Each wall is flat, endless, passes through zero and stands at right angles to its row. A trip goes straight from one point to another. List the walls that it crosses, first one first.

Walls:
(1): [29 36]
(2): [81 41]
(3): [51 11]
(4): [ 14 -76]
Trips:
[-19 -13] to [21 57] -> 4, 1, 2, 3
[43  1] to [ -6 -28] -> 1, 2, 3
[8 8] to [24 30] -> none
[-4 12] to [-32 -37] -> 2, 1, 4
[ -9 -20] to [ 12 -38] -> 3
[-39   7] to [-31 -78] -> 4
[ 27 -46] to [-14   9] -> 2, 3, 4
[42 10] to [19  7] -> none
[ -7 -21] to [2 2] -> 3, 2, 1, 4
[10 15] to [14 23] -> none
[ 47 121] to [-1 16] -> none

Walls:
(1): [  0  22   6  -1  12  11  52 -23  41 106 -34  17]
(2): [ 54 -37  57  10  40  26 -13   4 -27  43 -40  30]
(3): [ -3 -42 -23  15  60  64 -28 -18  22 -34  16  67]
(4): [-31 -50  -8  33  -2  11 -32 -14  -2  19 -40 -19]
Trips:
[ 24   3  13  -5  18 -52  55 -33   6  -3  72   6] to [-22 -13  12 -17  12 -61  15  23  -1  14  -9  27] -> 2
[-49 -16  15  24 -36  52  15  25  13 -12  43 -23] to [ 72  36  35  -4  -5  -4  40 -42  46  -6  53 -17] -> 4, 3, 1
[-20  62  55  33  32 -16  10  24  38 -40  -1 -21] to [  4   2  34  30  16  18  -2  97  -5 -22 -21 -61] -> 2, 4
[-44   2   9 -26 -21   4  26  12   9   8  20  -9] to [ -8  -5 -37 -22  -8  52 -27  27  45  38 -23 -43] -> 4, 3
[ 43   4 -37   5 -41  13  33   4 -47  36  -4 -90] to [-36 -49 -38 -62  -1  38 -16 -33  15 -63 -53 -24] -> 1, 3
[-21 -82 -14   4  24 -17  54  68  13  12  42 -43] to [ 10  28  21   6  13 -28  46 -11  51 -36  52  31] -> 4, 3, 1
[ 50 -12  32  42 -35  43  30  32  74 -10  40  35] to [-11  42  80 -28  55  -3  20  52  33  47   5   7] -> 3
[ 37 -53  -2  19  83  17  22  18  15 -69  10 -63] to [ 19  36 -47  53 -37  30 -63   5   1 -12  44  13] -> 2, 4

Walls:
(1): [ -51  -12    0    3   10   32   80   74    4   21   48  -21  -14   -5
   35   11   20  -36   62   35  -17  -47   58  -45   22   32   87    4
   14   65   23   32   17 -119   10    6   12   32  -32  -36   -9  -18
  -21   22   -2  -26  -26  -12]
(2): [ -69  -31   18   20   38   34  -43  -52  -46    6  -19    4   65  -52
   40  -67    8  -56   15  -46  -17   64    4  -73  -35 -113   -9    4
   43   21   44  -28  -88   18    3  -28  -49    7   -7  -31   15  -62
   26   57   27   -6  -24  -23]
(3): [ 39 -13  52 -78   5   6 -15  34  46 -21  44 -44  19 -45 -26  86  34  32
  48  64  30   2  -6 -28  31 110 -12 -10  13 -12 -51 -10 -33  -1  66 -28
  74  44 -19  -9 -36 -36  19 -60 -10  11  14  35]
(4): [ 51 -14  22 -60  21 -66  36  12 -24 -56  37  40 106  19  81 -33 -82 -19
  -7 -36  44 -24  33 -66   2 -58   4   1  61  31  14 -54  95 -17  37  37
  14 -53  39  16  -9 -24   1 -17 -27  85 -47   4]
(5): [  43    7  -44    2  -42   83   13   35   64    2   27   20   16   60
  -46   58  -11   54  -61  -31  -40   32  -28   27  -41  -18   -3   20
    5   -1    2   -3   62    2  -74   44   65  -86   22   -7 -113   -2
  -59   68   30  104  -24  -22]
(6): [ -60  -32   19  -26  -40  -44  -22   -4  -25  -29   44   -5   51   32
   24   -4   -5  -20  -22  -37 -121   53   32   19  -16   -7    9    9
  -39  -43  -37   13   17   55   -1    0  -43  -21   52  -13   42   25
  -51   13  -43  -61  -68   27]
(7): [ -54   16   27   39   29  -39   -8  -12   28  -39   24  -11   41   20
   20  -61   35   -3    1  -24    6   76  -71  -47    2  -27   -3   56
   -2   66  -41  -22  -24  -79   11   50 -100  -28   87   23  -58   61
  -36   94  -31  -89  -66  -56]
Trips:
[ -2  29  47  26 -10  -3  13  66 -13 -84 -24 -24  98  22 -61  73 -26 -93
 -13   3  95  -9  -6  42 -21 -65 -28 -21  31  21  37   1  53  21 -21  60
   1  29  26  14  14  -7 -42 -10 -25  14 -30  35] to [ -5 -22 -12  18  23  26 -54 -68 -13  78  50   5  20 -11  38 -12  -2   9
   4  49  48 -47  -8 -21  16  44 -99  40   3   2   4 -57 -33 -22  25  -4
   6  -5  -3   0   2  39 -35   0 -25  39  -2  17] -> 6, 3, 2, 5
[ 25  50  13 -49 -26  44  25  27 -16 -65  28  54 -32  34  53 105  30 -54
  22 -11  45 -39 -22   8 -45 -10  21  91   8  -6 -11 -14  54 -12  70  37
 -69  45 -70  -1  -3  25  40  45  28 -54  12 -35] to [-27  75  84  20   9  29 -20  33 -29 -34 -41  13  11 -54 -16   7  58 -26
  18  -9 -16 -20  13   1  -3 -19  70 -15 -11 -25 -57 -46  -4 -57  33  45
 -48  60   5 -16  35  14  26  70 -10 -60 -26  31] -> 4, 2, 6, 3
[  9   1   4   8 -48  36 -53 -55  65  49  30  42  32  -3 -38  31 -28 -36
 -49   7 -66 -56 -17 -16  62  25   0 -56  40  27   1  22  20 -54  10 -53
 -43   9  36  60 -25 -15  38   3 -40   3 -51   0] to [ 24  30  74 -63  66  29  48  10   6 -56  61  47 -52   2  69  55 -46  18
  -2  23  33 -32  -8 -18 -36 -68  51 -47  -7 -20 -79 -35  35  -1  -7 -17
  43 -83  40  -4 -14  -4 -11  17 -25 -23  52  73] -> 7, 6

Walls:
(1): [ -37   11   -3  -19   -5  -18  -13   10   16   -3    3  -14  -16   -4
  -40   -6   -7  -12  -11  -45    6   -6  -21  -42   34    6   51  -57
   20  -46   38    6   -5  -40  -69   -5   -6  -32   34  -50  -48 -121
   -6   -1   23  -34  -18   -1]
(2): [-40 -19 -34  49 -24  26  -9 -19 -18  -9   3  22 -23  31 -20   7  11   6
  -3 -30 -10  37 -24 -37 -15  54 -68  -9 -59 -14  67 -48 -54  -5  20 -24
   6  -4   4 -10   4  64  19  -2  -2   7  33  45]
(3): [-23  -4  21  19   9 -31  43 -17 -28  44  -6  32   8  26   4  23   7  48
   4  18   0   4 -40  37 -43   2  43  50 -30 -10  -5  57 -26 -32  22  10
 -15  34   1  47 -62 -45  10  23   2  -7 -13 -23]
(4): [   7   53   15  -58    9   67   -5   -2   41   54   -1   15   31  -15
  -12  -11   -4  -51  -22  -27   61  -15  -62  -36    8   -5   35   51
   40   28   43   48   35   61    0   46  103   24  -18   -4   35    0
  -32 -107  -25   -1   30   -4]
(5): [-39  28  11 -14   1  36 -22 -32 -49 -11  36  52   3  59 -41   9   4 -31
 -17 -21  -7  26  -4   4 -22  -1  33  14 -28  30  34  28 -29 -10  -9 -44
 -46   3 -25   8  19  18 -29  31   4   0  -3  47]
(6): [  9   7  49  35 -24   7  -3   6 -53  95 -50  42  -8 -15 -12 -17  52  -7
 -47 -34 -37 -60  17 -38 -19  68  23 -48 -34   7  44  38  47  16 -50  10
 -31  18  23  34   2 -39 -27 -32 -32 -52 -47  27]
(7): [ 25  30 -13 -41  37   0   0   2  36 -15  -1 -31 -26  27  16  60 -13  26
 -78  -9  24 112   3 -25 -20 -57  50   6  40  52 -12  25  49  -3  14 -47
  22  20   3   8  23 -35  17  -8   0  30 -20 -77]
(8): [ 15 -39  28  41  28  -4  17 -28  -1 -16 -24  -4 -35   3 -72 -73  13   7
  -8 -11  11  76   7  -2  14 -32  -9 -14   5   4 -22 -42 -11 -58   0  15
 -37  10  41  33  43 -46  63  18 -33 -35  43  15]
Trips:
[-20   0 -11  -5  59   4  16  28  15   5  32  -2   5  32 -47 -20  -3  21
 -73 -10  23 -54 -51  53 -26 -21  14  -4   4 -13 -19  22  27  26  -8 -44
  56   0  24 -19   0 -40 -54 -25 -42   7 -21 -34] to [ 33  18 -41  23  25 -24  20  37  43  64   3 -11  24  26 -64   5 -23 -25
   9  15   2  16 -27   9 -36  27 -22   4 -43  19  32  18  -9 -32 -37   3
  -6   3  22 -51   0 -30 -16  22   3  23  24  26] -> 5, 2, 8, 7
[-39  28  54 -22   1  16 -19  14 -43  18  10  -9 -29  19 -53   9 -66  64
 -13   5 -26 -19  27  38  50  36  18 -70 -22  32  15  33  14 -17 -12 -22
 -17  21   1  44 -22  11  -4  55 -51  -3  -2  -9] to [  26   -6  -70    2   -4   -8  -90 -111   18  -23  -19   41   -9   -3
  -11  -21   48    5  -19  -33    6  -44    6    8  -10  -28   16   55
   -5  -13   15  -35  -35  -25  -23  -24   61  -19   22    1    1   12
    8   40   31   23   -2   13] -> 2, 6, 3
[-21  -2 -22  45 -13 -74   1 -31 -46 -62  56   4   3  -1   0  -2   8  20
  -9 -21 -50 -53 -35  14 -42   4 -26  42  -7  24 -41  28 -15  39  24  10
 -60   2  30  31 -57  13  52  28   0   5  12  -1] to [-64 -41   3 -37  -6 -10  25 -42   0  43 -27  10   2  51   0  21  24  11
  -1  67 -11  -3  58 -41 -32  -6 -30  -7 -50  57 -17  -2  38 -35   5  33
   4  -9  -6 -61  25  12  -2  13  -9  -1  37   2] -> 8, 6
[-57  81  43 -67  14   6  35 -16 -41 -15  50 -22 -76  -6 -89  29   2  34
  15  52 -77  57 -10  -9 -34  11  37  36   2 -47   8  33   5  -4  16  54
  19 -29  30   3 -24  -2 -41  12   5 -17 -28  23] to [ 14 -14  22 -49   9 -15 -28 -19 -35  -7   6  11  43  -5  10   2  56  72
 -23   8  65  38   1 -27 -49 -34 -29  11 -18   2 -25 -66  87  34  29  25
  -4 -12 -17 -11   9 -49 -36   8 -27 -36 -16 -17] -> 6, 8, 1, 5
[ -31  -12   12  -17   32   34  -37  -14  -17    4   66  -19   19   -6
   14    7   36   26  -21  -23  -53   28   -9  -10  -12  -26    8   53
  -78  -17   19   19  -11  -16  -25  -18   43  -14  -17   22  -53   49
   46 -101   25   -2  -22    3] to [-12 -25   6 -27 -13   5  67  -2  31 -29 -40  17  19 -12  -5  28 -58  -5
 -42  36 -56  12   3 -32  -1 -24 -29  15   5  -6  44  -2  12 -47   6  -7
 -16  36  53  14  24 -24 -30  15 -55 -44   2  47] -> 6, 8, 1, 4
[ -2 -45 -42  49  26  22  27 -11 -57   5 -14  34  62  -7  40  -6  -7 -67
  33 -62   8  53  53  44  19  81  42 -23 -37  -9 -14   1 -11  46 -38   7
 -35  36  18 -21  10  31 -16 -28  43  17  10   1] to [ 23 -10  -9  12  -1  32  11 -30  19 -11 -48  11   1   5  63   7 -10   3
  -2  25  22  28 -10 -54  15   1  -7   8  29  -6  23   6  13  43 -14 -21
   9 -18  15  56  26  15   1 -10  10  52 -25   4] -> 4, 7, 5, 6

Walls:
(1): [-16 -14 -19 -52 -21   1  42 -30  19  31  16   7 -17  -7   1  18  38 -20
  48  13   2  37 -18 -39 -34   4 -63   5 -21  17 -31  20 -46  -4 -10  -1
 -29  11   8  43  13  -2 -20 -61 -32  39  15  17]
(2): [ -4 -46 -30 -15 -14 -32 -20   8  41  12 -21  31 -10  68  60  33  14  -7
  45  -1  14 110  31  -2  34 -21  31 -15   5  22   6 -88  27 -29  23 -12
 -21 -21 -10 -31 -24 -12 -12  97  19 -13  -3 -12]
(3): [ -4  17  40  10 -40  32 -24 -31  52   9 -18  -2 -41 -30  42  34  26  64
   2 -12 -12  12  44  18  53 -29  24  61 -33 -36  28 -21  38   3   8  43
  52 -14  81 -20 -45  24  18  -5  -2 -15  23 -18]
(4): [ 17  21  54 -18  38 -29  21  -2  21  16 -19  71 -30   4 -25 -24  20 -30
 -45  18 -11  24  20 -40 -25  45  46  30  26   0 -34  43  -5  19  -2  73
  36  32  12 -24 -52 -16 -50  44   1 -60  28   2]
(5): [ 12 -28 -22  -8 -28  -8  44 -19  -1   5  -1   7  36  56 -24  44  29  35
  -9 -16  31  16 -31  20  -7  39 -73 -20  12  36  63   5  23  44  -6  -8
 -20   8 -17 -30 -47  10 -38  -8  69  27  24 -35]
(6): [-45  -8 -36  54  17  44  -8   2  27   6 -15  -2 -23  24 -28 -58  14   6
 -12  77  11   4  34  22  19 -35  32 -17  28  44 -33  47  11 -18  39   2
 -43  17 -28  -9  38  59 -16  15 -26  19  13  21]
Trips:
[-25  26  21   0  -3 -35  -2  15 -33  31 -35 -31   8  42 -28  14  27 -21
  15  21 -17  45 -12   6  40 -34  14 -29   1 -11  44  35 -40  -5  25 -62
  37   4  29  -4  16  -1  12  51  -6 -28  40  26] to [ -89    5  -43   31   23  -19    2   -7   60  -38   29   14   -5   -4
   27   20   23   -2   -8   48   55    0 -101   15   60  -27   42  -28
  -26  -15    5  -25   11   75   -7   14   -7   -2    0  -47   -3  -17
   26   -7   41   96  -20   22] -> 4, 5, 3
[  4 -40  21  31  17   0 -91  77  52 -20  -6  23   0   4  43  13  20 -16
  11 -39  -5 -27  -4 -96  -2  47  36   3 -30 -21  50   9 -37  28  27 -46
 -55  -7  37 -14  -2  30   9 -14  -5  12  -7  -8] to [ 28  -4 -31   1  27  -4 -75  37  15  15  23 -16   8  37  19  38   6  52
 -53 -24  13 -69 -56 -35  -6  44 -46   1 -48 -23  -8  21  97  -6  19   0
 -35  17   6  54  -9 -58 -43 -11  13  10  19 -41] -> 5, 2, 3
[ 19  38 -28 -47 -40  43  28 -12 -28  12  -1 -16 -21   7 -60 -39   9  -3
 -16  49   6 -19  25 -11  -9  43  32 -36 -28  20   3  31 -57 -27  37 -37
  59  55  -1   3 -20  41 -25  -5  17   6  62   5] to [ 40  18 -11 -50 -15  12 -84   0  64  12 -12  82  12  32 -27 -54 -17  13
   5  47  70  -7  40 -36  23  46  40 -24 -47 -32 -10  -2 -44  12  -1  41
   2 -17  10 -38  27 -49  21 -33  45  26   0  15] -> 5, 3, 2, 1
[ 15  17 -56   6  10  44 -10  -3  32 -22   8 -25 -66   6  -4   0 -21  30
  -9 -44 -20  -6  37  56   4  58 -20  28  34  23 -61  26   1  22 -37  38
  -1 -25 -44  26  28  55  10  -4  32 -35  10  33] to [-15 -34  11  -2  57   7 -31 -20  39  24  55   3 -31   4  15 -52 -33 -44
   0  71 -68 -55   7  41 -17  -8 -16  24   8   4  -2  59  26   9  -8 -34
   5  13  19 -30 -60   6   7  49  10 -20 -22 -19] -> none

Walls:
(1): [ -64  -74   18   -6   44   36   22   33  -46   77  -31  -11  -90   23
   44  -28    6  -31   59  -74   51   53   -9   44   62  -18  -44   86
 -103  -20   23   66    6  -57   29  -16  -46  -12  -15   34   51   20
   75   23  -24    8  -12    7]
(2): [  1 -12  -1 -32  45 -72 -76  37  -7  -5  89 -28  47  22  -2  72  -2 -37
 -31 -89  17  83  37  31 -97  23  18  31  61  39 -30  39 -31  -1 -48  80
  -6  -7 -59  40 -36  21 -47 -37   7  19  17  24]
(3): [ -16  -73  -32  -86  -32  -11  -38  -15  -39    3  -34   36    2   -7
    0   22  -22   56   12   -1  -10  -36  -27  -32   12   -6  -18  -11
  -37   14   10  -16  -48  -10   29  -26   62  -30    8   65  -47 -112
   26  -21   17  -18   29  -10]
(4): [ -10  -32  -11    9  -12    6   52  -33   11  -65  -39  -16  -40   16
   -1   26  121   -9   44  -10   -4   11  -22   21   14   11  -29   14
   71  -26   42   13    1   59   -9  -10   27   -1   74   55   35  -35
    6  -32   31 -100   -9  -40]
(5): [  76    2    0  -40   57  -31  -25    0  -76   21  -34  -15   35  -32
  -53  -33   -4   51   21  -19 -111  -22    9   15  -26  -67   -2  -34
  -12   44    9   31    5   -6   15   -2  -15   16   45    6   35   19
   81  -18  -55  -10   17  -23]
(6): [ 41 -17  34 -30   5 -51  46  12  38 -21   3 -23 -12  28 -34 110  -3  33
  11  42  26  48  -1   8 -24  20  20  15 -28  56 -19 102  46  21 -19 -17
 -89 -54   6 -48 -47  27  25 -38   3  -6  25  88]
Trips:
[   6   77   -6  -21 -119  -24  -24 -109   -2   13   52   10   76  -56
   -5   49   -3   30  -75  -22   62  -34    0  -50    3  -34  -10  -23
   26    2    2   54   11  -44    9   73  -29  -74    9  -30   -1  -35
   30    5  -26  -14  -43  -10] to [ 42 -22   4  51 -30   1  26 -16  21 -35 -80  11  14 -21  16 -13  81  21
 -24  29 -69  17  11 -27  30 -54 -24 -57 -27   3   4 -34  12  -4  -5  11
 -58  38 -83 -19  26  -5   8  42  18  -9  55  -5] -> 5, 2, 3, 6, 4
[ -8 -14 -40   0 -17 -14  66  -4  38  -5 -39 -35  48 -45  69 -30  19  35
 -25  17 -15  40 -62 -10  11  15 -41  17  35  28  32  26  -1   2 -42 -35
  34 -31  43  30  -5 -44   2 -28  41  45 -19  65] to [-12 -19  -1 -69   1  54 -16 -33 109 -47 -12  -7  10  -9  87  48  21 -71
 -45  50  20  24  -7 -54   5   2  30 -24 -25  21 -15   5   2 -12 -66  16
  38  10  16  64 -43 -25 -22  24 -84 -34 -75  28] -> 2
[-22   5 -61  20  34 -15  24   3  51   8 -25 -12 -12 -55 -14  29 -50  45
 -41  10  49   5  22 -10   4 -92  28  -8 -21 -58  66  89 -64 -93 -30  -2
  38 -14 -60  12 -36 -42 -18  22  23  23  14 -26] to [ 10 -79  -9  -6  28  -7 -34  -7 -25  71  14  25 -31  29   5  22  35   3
 -10  34  -1  -5 -44   0 -14 -26 -29 -40  -2 -42  60  34 -10  15 -69  26
  19   2  -3  72  32  60  15  50 -12 -50   3  -6] -> 5, 4
[ -9  82 -80 -58  16  20  58 -32 -41  53  12   2 -18 -67  56 -22 -20  -5
  77 -33 -50   8 -43  69  -4   3 -29   4 -24  24  22 -29  -9  -4   5  27
   6 -25 -12   3  69 -43  11  35   9 -38  -1 -16] to [-57 -25  -9  20 -43  19   3  53 -51  22  35   2 -15  37 -49 -50 -22  72
  33 -14   4 -40  -3  -3   7 -24  24 -23   1 -22  20 -46 -29 -20  17 -90
  31  17   9  27 -41  48 -44 -66 -21  60 -65  51] -> 4, 5
[ 42 -83  84  32  34 -46  54 -46  12 -45  -3 -39 -65  35 -16 -30 -29 -86
 -27  43 -74 -63  30 -55 -22  30   2  45  61  -9  53  56 -33  54  -6 -12
 -73 -56  22  25  36  12  26 -36   4  15 -94  61] to [ 41  17 -23  37  67  -6 -25 -20 -46 -55  52 -30  61 -66 -65  18 -66 -14
 -32  -3 -39  23 -29  -5  55 -15  16 -62 -39 -36 -32   7 -16  25 -17   5
 -12  -2   2  15 -22  18  53  12  -6  73  29   2] -> 1, 2, 4
